Each point is reached from the start by the listed moves, each made 0, 1 or 2 times, or once backwards (-1), plus a little noise. Say if it took an odd or an even number of moves. Then give how often each move was made.
In the rows, 128 means zero.

Moves:
(1): [156 134 122 132]
(2): [118 174 126 125]
(3): [128 128 162 129]
Start: [126 125 154 102]
Points:
[167  87 117 108] -> odd (1, -1, -1)
[ 97 121 160  98] -> odd (-1, 0, 0)
[ 90 168 190  97] -> odd (-1, 1, 1)
[106  73 161  99] -> even (-1, -1, 0)

Moves:
(1): [165 126 132 121 125 135 126 123 119 131]
(2): [127 160 133 129 124 123 121 128 128 123]
(3): [126 130 160 126 133 131 138 128 117 126]
(4): [133 131 136 168 119 142 125 124 138 130]
(5): [133 131 123 134 166 133 118 130 122 125]
(6): [121 135 129 112 125 167 116 130 128 123]
(7): [128 135 120 132 136 132 150 130 126 126]
(8): [136 132 130 126 126 126 132 159 132 137]
Start: [108 112 149 128 140 131 113 120 113 117]
Points:
[195  74 145  79 214 139  82 149  80 131] -> even (2, -1, 0, -1, 2, 0, -1, 1)
[207 173 218 208 144 125  83 132 104 129] -> odd (2, 2, 1, 2, 1, -1, -1, 1)
[147 105 108  98 176 225 101 156 112 122] -> even (1, -1, -1, 0, 1, 2, 1, 1)
[103 100 161 203 189 198  70 186 140 132] -> even (-1, -1, 0, 2, 2, 1, -1, 2)
[ 87 143 159 143  98  69 137 183 135 136] -> even (-1, 1, 0, 0, -1, -1, 0, 2)

Moves:
(1): [168 124 125 129 128 137 129 138 127 134 132 131 135 121 119 130 116]
(2): [131 176 132 127 135 127 118 129 130 129 129 130 126 126 123 124 128]
(3): [133 126 157 125 129 121 129 125 130 133 127 124 128 128 130 131 126]
(4): [128 128 131 162 123 128 131 128 124 129 125 132 128 134 129 132 129]
(5): [130 121 128 134 168 126 118 134 130 129 137 124 124 127 127 123 129]
(6): [125 131 132 128 128 152 127 131 132 125 125 134 132 123 133 124 132]
(7): [125 135 131 125 135 133 160 126 126 134 130 129 127 124 129 138 131]
(8): [125 129 129 127 131 127 131 154 126 127 128 124 134 126 124 131 126]
(9): [130 124 129 131 128 128 130 128 152 126 122 127 128 125 124 127 131]
(10): [125 129 125 132 128 130 124 130 130 161 123 127 130 125 128 126 132]
(11): [127 127 136 128 120 129 128 126 137 131 169 132 126 126 131 129 134]
(12): [121 125 133 124 131 122 124 134 130 129 127 161 128 126 125 133 123]
(13): [129 129 126 130 130 124 127 118 127 129 127 128 157 125 123 128 129]
(14): [130 130 130 121 130 135 134 129 131 133 129 127 130 164 130 117 124]
Start: [129 133 123 130 129 157 132 142 126 140 144 133 121 142 136 121 139]
Points:
[215 195 176 124 112 160 183 105 101 208 144 145 185  78 119 159 123] -> even (2, 1, 2, 0, -1, 0, 2, -1, -1, 1, 0, 0, 2, -1)
[207 219 114 106 187 170 155 121 166 133 249 185 167  61 100 139 137] -> even (2, 2, -1, -1, 1, 0, 2, -1, 1, -1, 2, 1, 2, -1)
[ 77  90 114 152 124 201 182 128 180 139 125 175  87 217 156 108 157] -> odd (-1, -1, -1, 1, 0, 1, 1, -1, 2, 0, 0, 1, -1, 2)
[182 120 121 113 217 147 178 144 149 125 216  94 107  89 124 139 143] -> even (1, 0, 0, -1, 2, -1, 2, 0, 1, -1, 1, -1, 0, -1)

Moves:
(1): [160 135 131 134 122 133 124 127 130 128 125 123 128 130 122 131 128 125
 131 123 125 130 130 134]
(2): [124 147 130 126 127 136 127 126 123 127 126 125 128 129 127 131 126 133
 127 126 130 129 124 127]
(3): [127 128 157 129 130 128 130 132 130 130 125 125 125 121 125 132 133 127
 132 131 124 127 127 128]
(4): [127 130 128 153 131 127 127 129 130 130 131 131 126 127 133 127 134 132
 127 121 133 133 129 130]
(5): [132 131 125 124 155 131 136 119 127 129 127 131 127 124 126 136 134 124
 125 124 130 116 136 131]
(6): [128 116 130 130 123 157 123 129 131 130 125 130 127 125 131 135 125 124
 123 131 132 129 128 126]
(7): [135 128 126 122 120 130 155 133 134 135 135 125 126 134 137 129 121 120
 128 123 133 135 125 131]
(8): [131 135 124 127 131 129 129 154 131 125 121 127 133 124 132 125 123 130
 123 136 131 119 133 133]
(9): [124 132 126 126 129 125 126 124 149 131 132 126 131 129 124 122 124 129
 130 132 132 125 133 125]
(10): [129 130 127 121 130 126 119 132 123 165 125 133 125 132 129 134 123 131
 133 124 128 130 128 127]
(11): [132 126 132 122 131 131 122 129 123 128 146 130 129 128 133 129 125 130
 127 133 131 130 126 128]
(12): [132 132 128 128 128 124 128 124 131 122 124 162 125 126 137 133 128 117
 132 132 130 138 131 134]
(13): [128 122 131 127 127 127 129 128 124 131 127 134 154 131 126 132 132 122
 132 131 135 127 122 132]
(14): [124 126 127 129 135 128 133 127 128 120 123 129 122 159 129 133 127 127
 130 127 133 131 133 130]
(15): [128 130 128 125 127 126 126 125 131 127 123 126 128 129 149 121 129 121
 133 122 132 127 129 131]
(16): [129 126 124 126 127 120 122 130 132 124 128 119 129 123 134 161 128 127
 122 132 124 126 129 123]
(17): [126 131 123 123 126 127 124 130 131 135 132 124 121 123 125 128 155 128
 138 130 128 124 126 136]
(18): [132 126 127 122 126 128 134 127 133 127 127 129 130 128 130 128 127 152
 132 126 128 129 134 126]
(19): [122 124 122 132 132 129 127 132 127 126 132 127 124 126 126 131 119 126
 151 129 128 127 124 126]
(20): [129 129 124 132 129 125 132 124 124 130 125 123 126 125 134 128 127 129
 132 148 129 124 130 128]
(21): [135 127 131 124 123 124 127 129 123 129 125 128 124 124 124 131 128 128
 129 127 149 125 131 128]
(22): [126 126 128 124 135 132 126 130 131 128 125 122 128 125 128 124 126 125
 128 131 130 153 128 124]
(23): [125 130 128 126 121 132 129 127 122 128 131 124 133 124 133 134 131 122
 132 128 128 130 158 127]
(24): [125 126 125 129 125 126 124 126 129 126 126 121 125 121 130 132 124 126
 127 128 128 132 130 160]
Start: [139 116 125 113 134 139 132 134 124 130 129 152 132 123 125 133 125 125
 125 132 112 135 118 128]
Points:
[161 107  64  94 134 148 178 185 192  89 116 177  85  79 134 183 102  76
 125 136 168 158 153 209] -> even (0, -1, -1, 0, 1, 1, 2, 2, 1, -1, -1, 2, -1, 0, -1, 1, 1, 0, 1, -1, 2, 1, 0, 2)
[249 147 106  81 161 101 222 145 163  80  92 182 128 132 171 145  75  91
 139 172 181 113 180 198] -> even (2, -1, 0, -1, 2, -1, 2, 2, 1, -1, 0, 2, 0, 1, 1, 0, -1, 1, 0, 2, 2, 0, 0, 1)
[216 173 105 168 177 184 161 149 179 150  71 210  94 166 164 210  81 104
 118 154 171 103 184 120] -> even (2, 1, 0, 2, 2, 2, 1, 2, 2, 1, -1, 2, -1, 2, 0, 1, -1, 0, 0, 2, 1, -1, 0, -1)
[170 168 170 103 191 151 169 117  91 213 111 143 148 180  79 212 158  70
 220 103 123 156 159 116] -> odd (2, 2, 2, 0, 2, -1, 1, -1, 0, 2, -1, 0, 2, 2, -1, 0, 1, -1, 2, 0, 0, 1, 2, -1)
[102 111 179 120 109  98 141 118  96 152 116 145 165 194 112 122 111 167
 122  87 170 141 114 190] -> odd (-1, 1, 1, 1, -1, -1, 0, -1, 0, 1, 0, -1, 2, 2, 0, -1, -1, 1, -1, -1, 2, -1, 0, 2)

Moves:
(1): [142 127 128 135 129 136 129 132 125 129 123 118 134 124 123 125 128 129
 134 131 132 124 122 135 132 126]
(2): [138 148 130 120 134 117 124 125 130 135 130 131 127 128 132 138 124 136
 129 131 130 122 132 122 129 129]
(3): [132 124 148 132 140 127 130 126 121 126 135 132 118 124 137 133 124 127
 122 132 125 135 125 129 126 134]
(4): [119 134 129 139 124 129 115 128 137 127 134 124 126 125 132 117 135 131
 136 130 127 128 136 125 124 125]
(5): [134 132 118 126 138 130 130 120 123 127 128 116 122 133 131 131 130 125
 120 127 128 128 139 122 118 127]
(6): [119 133 134 127 125 132 125 136 133 132 137 125 134 128 126 134 123 139
 124 130 132 140 125 128 124 123]
(7): [126 131 130 130 128 131 140 133 130 125 124 126 125 132 129 125 124 131
 132 130 127 126 129 129 133 124]
(8): [127 135 130 122 134 127 132 154 130 128 129 133 122 129 126 119 120 124
 123 124 139 126 128 120 127 134]
(9): [124 122 134 118 140 138 127 134 151 133 124 122 124 121 130 122 123 124
 128 130 118 130 121 128 141 132]
(10): [130 120 127 124 121 124 120 130 129 145 132 121 123 132 134 131 122 120
 135 135 131 125 128 122 134 123]
(11): [122 130 130 123 126 128 133 131 125 127 147 116 135 135 119 121 140 134
 131 125 127 132 126 122 125 133]
(12): [128 128 123 129 130 133 132 134 125 132 137 140 132 125 139 126 120 125
 130 129 124 125 133 130 121 125]
(13): [123 130 129 130 131 124 125 130 126 133 121 126 143 129 129 124 121 128
 130 124 120 125 128 125 124 125]
(14): [132 130 126 128 129 128 125 126 131 128 124 134 128 142 127 121 129 133
 124 124 126 136 129 132 125 129]
(15): [129 130 129 122 125 129 125 131 126 130 124 121 124 129 141 129 136 118
 124 127 125 130 127 126 126 121]
(16): [137 117 127 130 122 134 132 134 143 128 127 121 128 136 141 147 121 138
 133 119 125 135 119 130 122 133]
(17): [125 125 131 123 132 135 126 130 123 132 125 132 127 123 127 127 141 130
 123 128 128 129 132 127 124 131]
(18): [130 128 125 130 129 127 124 121 126 124 130 132 124 123 130 119 126 136
 132 127 135 131 120 122 128 122]
(19): [128 128 120 120 135 133 129 127 127 122 133 115 129 127 131 130 132 129
 151 123 128 140 133 132 130 128]
(20): [119 123 121 128 135 122 128 138 135 127 130 127 131 131 129 136 132 128
 120 150 138 126 129 129 135 130]
(21): [119 126 132 125 128 135 137 113 137 136 134 132 136 126 126 130 130 127
 132 126 146 126 128 128 117 127]
(22): [127 125 123 139 135 124 135 131 132 133 121 125 130 117 128 132 136 124
 121 132 120 147 129 122 129 125]
(23): [138 119 131 123 124 131 125 132 132 127 131 126 131 118 132 124 128 129
 129 120 130 119 142 128 135 124]
(24): [126 130 123 129 136 120 128 127 131 133 121 127 121 131 127 124 129 136
 123 127 128 125 125 141 127 124]
Start: [134 128 111 116 134 128 131 131 129 137 108 128 131 126 130 141 124 128
 126 129 137 128 131 123 139 134]
Points:
[ 72 131  92 117 178 124 103 148 208 183 129  89  93 108 168 124 147 128
  66 205 130 139 171 121 157  87] -> odd (-1, 0, 0, 2, 2, 2, 1, -1, 2, 1, 0, 1, -1, 0, 1, -1, 0, 0, -1, 2, 0, 1, 1, 2)
[154 113 147  47 184 187 174 144 199 121 150  75  84 112 148  99 103 166
 186  66 195 137 128 116 149 143] -> odd (0, 0, 1, 0, 1, 0, 2, 2, 2, 0, 1, -1, -1, 0, 0, 1, 0, 2, 2, -1, 2, -1, 2, 1)
[ 90 100 165  70 197 188 187 160 190 115 143  51  87 140 157 134 180 114
 131 128 163 136 126 133 133 173] -> even (0, -1, 2, 1, 1, -1, 2, 1, 2, -1, 2, -1, -1, -1, 2, 1, 1, -1, 1, 1, 2, -1, 0, 1)
[121  50  82  82 133 189 138 154 201 170  88 103 119 115 189 213 130 104
  98 151 108 179 124 111 146 132] -> odd (-1, -1, -1, -1, 1, 1, 0, -1, 2, 1, -1, 1, -1, 0, 1, 2, 2, 0, 0, 1, 0, 1, 0, -1)
[131 132 100  72 125 166 122 141 228 180 131  65 135 113 216 158  81 135
 187  86 115 136 137  86 127  91] -> odd (-1, 1, -1, 1, 1, 1, 1, 0, 2, 1, 0, 1, 1, -1, 2, 2, -1, 1, 1, -1, 1, 0, 1, 0)
[121 167 137  83 142 132 166 183 127 161 131 135 185 129 147 144 119 117
 122  73 127 162  94  75  88 156] -> even (0, 1, 0, -1, -1, 0, -1, 2, 0, -1, 2, 1, 2, 0, 2, 1, 0, 0, 0, -1, 1, 1, -1, -1)
[146  92 112 170 147 126  97 114 150 151  46 142 140 104 118  48 131 163
 126  97  75 133 108 153 155 112] -> even (1, -1, 0, 1, -1, -1, 0, -1, 1, 0, 0, 0, 2, 2, -1, 0, 1, 2, -1, -1, -1, 1, 1, 2)
[170 145 168 128 207 171 171 249 218 146 135 125 146  85 185 163  45 167
 134 147 128 149 127 103 153 162] -> odd (2, 2, 2, 1, 0, 1, 2, 2, 2, -1, 0, 2, 1, 0, -1, 2, 0, 0, 0, 1, 0, 1, 1, -1)
[151 132 143 133 167 129 154 178 145 164 176 116 103  68 168 129 118 132
 160 121 120 148 192 109 141 131] -> even (0, 1, 2, 2, 0, 0, 1, 1, 0, 1, 1, 2, -1, -1, -1, 0, 0, -1, 1, -1, 0, 2, 2, 1)

Moves:
(1): [125 135 137 122 126 128 131 131 130 140 130 130 126 136 135 119 129 135
 120 124 122 112 131 130 116]
(2): [132 118 128 119 126 131 127 156 123 134 129 140 125 132 145 114 122 122
 142 114 134 127 129 146 126]
(3): [132 126 119 128 131 132 119 129 140 121 139 126 130 133 127 140 125 118
 132 119 121 125 138 124 116]
(4): [130 120 138 136 128 125 127 124 126 134 119 120 123 118 117 126 125 131
 130 125 128 132 129 133 117]
(5): [127 139 134 127 138 129 131 130 105 142 136 140 124 112 120 136 117 132
 125 128 109 118 125 125 125]
(6): [128 116 142 139 134 118 130 124 132 132 120 129 119 115 126 139 143 136
 126 144 127 133 126 130 126]
(7): [133 135 131 138 131 124 138 125 116 153 120 152 122 116 117 131 137 128
 129 139 132 131 135 135 123]
(8): [125 127 135 121 125 135 122 120 135 133 128 133 125 131 126 128 121 128
 120 125 137 126 132 120 125]
(9): [129 122 122 128 130 130 127 124 129 134 129 123 136 122 129 129 130 127
 131 129 125 123 130 127 135]
(10): [121 136 126 133 124 128 127 121 140 143 123 132 111 127 136 133 118 123
 127 125 124 119 134 133 120]
(11): [120 133 127 125 123 136 127 143 131 123 124 125 127 123 131 117 128 128
 126 129 131 139 131 128 127]
(12): [129 119 124 127 122 133 118 134 127 121 139 140 123 121 120 118 117 125
 119 138 119 127 123 132 131]
(13): [132 122 115 131 140 130 136 129 122 131 131 131 123 122 124 125 127 126
 136 120 127 126 130 120 132]
(14): [116 135 127 134 118 138 128 129 118 130 127 123 130 122 124 127 133 138
 107 149 138 129 126 127 118]
(15): [123 133 126 129 134 125 127 126 117 126 128 121 122 124 131 119 120 133
 128 115 136 137 138 135 136]
(16): [120 128 124 125 129 136 123 134 129 122 131 131 132 132 127 126 128 128
 139 118 130 122 125 136 132]
(17): [134 127 128 134 128 138 117 135 122 119 133 135 129 126 124 119 131 117
 129 125 126 126 118 128 132]
(18): [124 145 121 125 132 123 121 131 122 136 133 110 123 125 124 127 125 129
 118 125 134 130 128 135 127]
(19): [128 126 120 129 130 125 127 130 133 136 128 144 135 127 135 131 118 137
 124 132 126 124 126 130 117]
(20): [129 127 132 134 130 128 133 133 130 116 116 129 118 121 123 132 127 126
 125 129 125 122 129 136 131]
(21): [133 128 124 131 121 139 133 137 133 135 128 127 126 135 136 118 123 139
 125 120 135 129 129 146 138]
(22): [114 116 136 136 127 129 137 128 127 128 134 140 137 112 124 133 135 116
 130 130 130 126 121 128 128]
(23): [126 120 129 126 130 135 126 129 119 126 125 133 127 128 116 133 129 118
 117 120 115 134 129 127 129]
(24): [129 124 124 130 119 120 126 123 114 140 128 133 132 123 123 138 124 136
 133 115 125 133 133 122 135]
Start: [131 132 129 133 116 137 133 142 128 123 123 122 122 119 117 128 110 121
 128 125 135 140 118 129 120]
Points:
[117 125 148 164 116 144 106 124 126 194 128 182  55  30  66 168  32 159
  80 108  93 186 180 160 112] -> odd (-1, -1, 2, 1, 2, 2, 1, 2, 0, 1, 2, 2, -1, -1, 2, 0, -1, 0, 1, 0, 2, 0, 1, 1)
[160 103  81 129 161 105 130 167 121 240  92 149  50 109 135 124  45 140
 136   7 140 136 200 210 103] -> even (1, 2, 1, 1, -1, 1, 1, 1, 1, 1, -1, 0, 2, -1, 2, 0, -1, 2, 2, 1, 1, -1, 2, 1)
[117 109  99 113 132 178 146 162  79 194 130 231 144 125 100 177 106 164
 114 119 131 136 138  91  67] -> odd (0, 1, 1, -1, 1, 1, 1, 2, -1, -1, 0, -1, 2, 2, -1, 2, -1, -1, 2, -1, 0, -1, 2, 1)
[ 87 161 116 138  89 146  98 206 118 215 162 100 101  79 162 102  78 140
 145  49 114 106 128 181  94] -> even (2, 1, 1, 1, 1, 1, -1, -1, 1, 2, 2, 0, 0, 0, 0, 1, 1, 2, 0, -1, 1, 1, -1, 2)
